Each row is a point. The points of each table are mixes of a few directions, plus a little noise. How many directions does each table use, and how many do they share? Where both have some left over, give the other angles between the two spaces (their principal angles), to ten degrees, smallest first.
In the rows, zero is written as 100.

First:
105,78,61
103,93,44
88,152,195
106,72,76
103,72,124
95,132,101
Second, 6 rows:
44,147,150
169,53,86
99,96,77
126,77,74
59,122,83
103,104,130
Directions: first 2, second 2, shared 1; angles 50

First (8 x 8):
105,100,101,98,99,94,98,103
176,98,117,67,72,5,67,149
100,100,100,100,100,100,100,100
68,101,93,114,112,140,114,79
109,100,102,96,97,89,97,105
57,101,90,118,116,153,119,73
104,100,101,98,98,95,98,103
82,101,96,108,107,122,108,89
Second:
78,109,80,127,117,74,114,130
120,91,118,76,85,123,87,73
126,89,123,70,80,130,84,66
87,106,88,115,110,85,108,117
132,86,128,62,75,137,79,57
104,99,103,95,97,104,98,95
91,104,92,110,107,90,106,112
63,116,66,145,129,56,125,150
Directions: first 1, second 1, shared 0; angles 90

First:
195,49,54,69,175,149,101,90,51,165,87,25
122,94,92,117,124,109,103,81,104,102,109,90
85,100,104,81,82,96,94,120,94,100,90,106
86,132,112,160,103,84,129,54,127,86,128,114
82,103,106,89,82,93,94,115,101,92,95,111
87,90,106,83,85,98,71,126,111,72,94,120
83,108,110,114,90,91,93,98,120,75,108,121
88,115,105,108,91,92,118,92,96,109,102,100
71,106,109,78,69,89,97,125,94,97,88,113
Second:
106,123,88,135,120,85,68,115,87,96,120,107
99,119,102,121,106,142,140,104,136,79,108,89
117,77,78,93,60,116,119,97,114,105,112,87
122,153,95,142,101,122,125,79,136,95,126,70
76,97,109,73,105,146,133,144,110,84,76,99
68,104,85,101,89,93,113,152,54,124,99,113
92,67,113,100,109,57,82,60,82,105,96,129
80,69,121,56,81,68,112,71,72,129,70,109
136,99,100,103,97,60,51,48,102,108,111,92
104,94,110,75,129,112,56,129,105,74,81,106
Directions: first 3, second 6, shared 2; angles 70

First, 10 rows:
102,34,118,21,143,123,148,144,135,89,127,97,102,133,71,128,24,69,125,120
98,157,82,163,61,88,71,67,78,112,89,104,105,76,120,87,153,126,90,84
101,64,115,66,127,99,104,116,105,89,93,96,89,109,93,95,81,85,92,108
99,125,92,128,83,94,86,85,89,105,94,102,102,89,109,93,124,111,95,93
101,65,107,54,121,118,134,127,125,96,123,100,106,121,81,123,51,82,123,112
98,169,69,163,47,106,97,71,95,122,118,109,124,84,111,113,131,127,121,87
99,152,78,150,61,101,93,77,93,115,109,106,115,86,110,106,129,121,111,89
101,61,125,75,135,79,73,106,84,81,62,91,71,98,106,67,111,87,60,103
101,64,118,71,129,91,93,112,97,87,82,94,83,105,98,85,92,87,80,106
100,109,96,109,93,101,100,96,99,103,103,101,103,98,101,102,104,104,103,98
Second (10 x 20):
98,87,114,122,112,95,144,112,49,71,121,118,195,100,92,87,115,106,70,54
103,101,100,96,97,99,96,102,102,104,99,96,94,101,103,101,99,100,103,103
88,100,88,98,108,121,90,74,123,109,89,101,66,69,81,116,98,83,95,141
104,117,96,89,84,84,71,111,138,113,87,96,33,138,123,91,84,116,136,98
96,89,102,108,112,112,120,91,76,91,108,104,143,74,83,106,110,89,75,103
122,100,111,87,84,78,95,130,80,106,109,81,115,129,128,90,99,113,113,74
82,114,92,112,102,98,94,91,137,93,87,124,57,118,97,92,90,110,114,96
135,116,102,58,63,70,45,134,127,139,91,54,18,150,153,96,82,116,155,106
80,83,102,129,128,121,146,79,65,71,113,128,181,59,62,104,118,86,53,92
92,94,93,100,111,121,101,77,103,104,96,99,98,62,79,116,104,81,84,134
Directions: first 2, second 3, shared 0; angles 80, 90
